Every row gives one point. Each copy is the shape, with its points in the same order, turned, moved and blurred by noise. Some copies are also mirrored. Which?
In the rows, 128 means zero.

Shape (9 x 3):
[[147 121  65]
 [115 111 162]
 [183 157 163]
 [114 106  61]
 [114 133 128]
 [102 151  45]
 [154 129 169]
 [124 147 169]
 [146 144   7]]
Copy 1, 9 rows:
[[144  71  78]
 [123 141 165]
 [172 175 107]
 [114  60 106]
 [117 121 121]
 [ 95  72  58]
 [156 162 140]
 [119 159 134]
 [132  39  25]]
Copy 1 is: only turned
Copy 2, 9 rows:
[[111  95  81]
 [155 105 173]
 [189 166 126]
 [ 91  72 105]
 [128 120 149]
 [ 55 109 101]
 [181 134 148]
 [150 144 172]
 [ 60 104  43]]
Copy 2 is: only turned
Copy 3:
[[103 146 164]
 [171  82 113]
 [192 166  93]
 [ 84 120 167]
 [139 104 115]
 [ 63 135 139]
 [189 132 105]
 [178 106  87]
 [ 54 172 168]]
Copy 3 is: mirrored
Copy 4 (9 x 3):
[[ 73 115 177]
 [173 123 132]
 [154 179 193]
 [ 67  83 134]
 [129 141 144]
 [ 43 115 120]
 [167 144 167]
 [164 159 139]
 [ 13 107 169]]
Copy 4 is: mirrored

Shape:
[[170 151 154 134]
 [143 131 190 171]
 [243 175 124 156]
 [ 88  72 166 104]
 [120  79 164 140]
 [ 73 141 137  86]
 [ 65 131 123 156]
 [144 174 121 166]
 [145 124 101 158]]
Copy 1, 9 rows:
[[148 167  76 127]
 [126 136  77 177]
 [128 198   7  86]
 [192  82 139 156]
 [166  88  96 155]
 [164 133 177 118]
 [ 98 103 157 130]
 [ 94 164  90 110]
 [116 114  82  92]]
Copy 1 is: only turned
Copy 2:
[[141 143 116  94]
 [121 137 155  70]
 [224 161  93  86]
 [ 57  66 145 130]
 [ 94  78 147 114]
 [ 55 135 107 165]
 [ 80 142 178 175]
 [146 174 142 130]
 [154 117 153 150]]
Copy 2 is: only turned

Shape (11 x 6):
[[154 118 124  98  77 144]
 [160  84  89 128 113 143]
 [145 156  97 158  77 104]
 [139 142  96 107  83  94]
 [ 73  94 157 122  93 151]
 [130 152 172 134 177 113]
 [152 115 102 148 134 136]
 [117  48 110 127 119 120]
 [ 83 110  99 114 142 127]
 [ 83 140 120 125 155 147]
 [168 152 192 109 247 146]]
Copy 1:
[[138 149  89 168 137 135]
 [142  84 102 176 163 146]
 [120 119  63 131 157  89]
 [163 138  77 129 172 108]
 [109 142 101 103  93 191]
 [147  98 170  93 108 105]
 [126  87 115 148 146 121]
 [154  78  87 139 135 197]
 [135 112 127  99 165 175]
 [108 120 153  96 150 150]
 [160  89 249 130  98 103]]
Copy 1 is: only turned
Copy 2:
[[ 71 152 106 125 117  86]
 [ 96 172 162 136  96  94]
 [ 85 146 154  73 163 104]
 [ 89 123 129  78 121 105]
 [ 86  98 123 186 152  77]
 [145 148 106 153 171 164]
 [117 172 160 131 132 111]
 [ 91 119 178 170  98 108]
 [142 103 146 146 122  94]
 [162 123 124 153 153  95]
 [190 200  75 191 150 196]]
Copy 2 is: only turned
Copy 3:
[[104 139 184 104 152  94]
 [133 119 144  96 110  77]
 [125  79 192 110 130 149]
 [ 99  92 165  90 155 136]
 [106 123 153 192 163  84]
 [183 143 123 144 179 159]
 [152 118 142 112 113 115]
 [131  96 119 131 139  54]
 [105 115 102 148 137 119]
 [121 138 110 168 136 146]
 [226 215  84 122 177 161]]
Copy 3 is: mirrored

Shape:
[[104 182 147 121 103 171 156 117]
 [162  87 152 156  96  99 117 142]
 [155 101 103 156  87  88  98 198]
 [144  95 141 175 130 103 114 151]
 [153  73  96 194 111  69 186  96]
 [102 126 168  72 121 155 151 152]
 [117 150 153 124 134  73 127 128]
 [ 98 141 145  73 129 133  96  38]
 [159  95 121 157 105  83  99 151]
 [170 156 145  60 109 121 133  77]
 [125 157 118 104 199 149 148  50]
 [180 122 162 161  96 110 146 122]]
Copy 1 (12 x 8):
[[123 194 114 137  98 150 100  86]
 [179 119 103 102 165 162 116 174]
 [119  91  79 106 196 189 115 171]
 [162  96  87  91 135 169 115 166]
 [146 121  93 135 111 114 130 249]
 [123 170 165  74 130 146 117  94]
 [134  97 115 105 126 108  90 123]
 [162 170 102 102 117  57 152  67]
 [151  94  83 108 176 154 123 169]
 [156 152 157 157 152  93 145  90]
 [146 131 123 132  47  95 181  84]
 [180 129 124 145 141 153 102 164]]
Copy 1 is: only turned
Copy 2 (12 x 8):
[[179  90 165 131 122 119  92 112]
 [ 95 179 109 156 136 136 133 130]
 [ 76 156 109 191 101 101 161 169]
 [ 87 173 125 168 129 142 110 158]
 [106 199 155  96 153 174 178 181]
 [171 159 153 146  81  90  77  98]
 [159 170 169 199 134 135 114 147]
 [168 161 212 154 196  74  79  88]
 [ 87 182 122 180 140 119 146 156]
 [207 165 138 152 182  74 115 109]
 [192 159 200 114 192 103  45 171]
 [134 161  96 145 154 150 133 133]]
Copy 2 is: mirrored
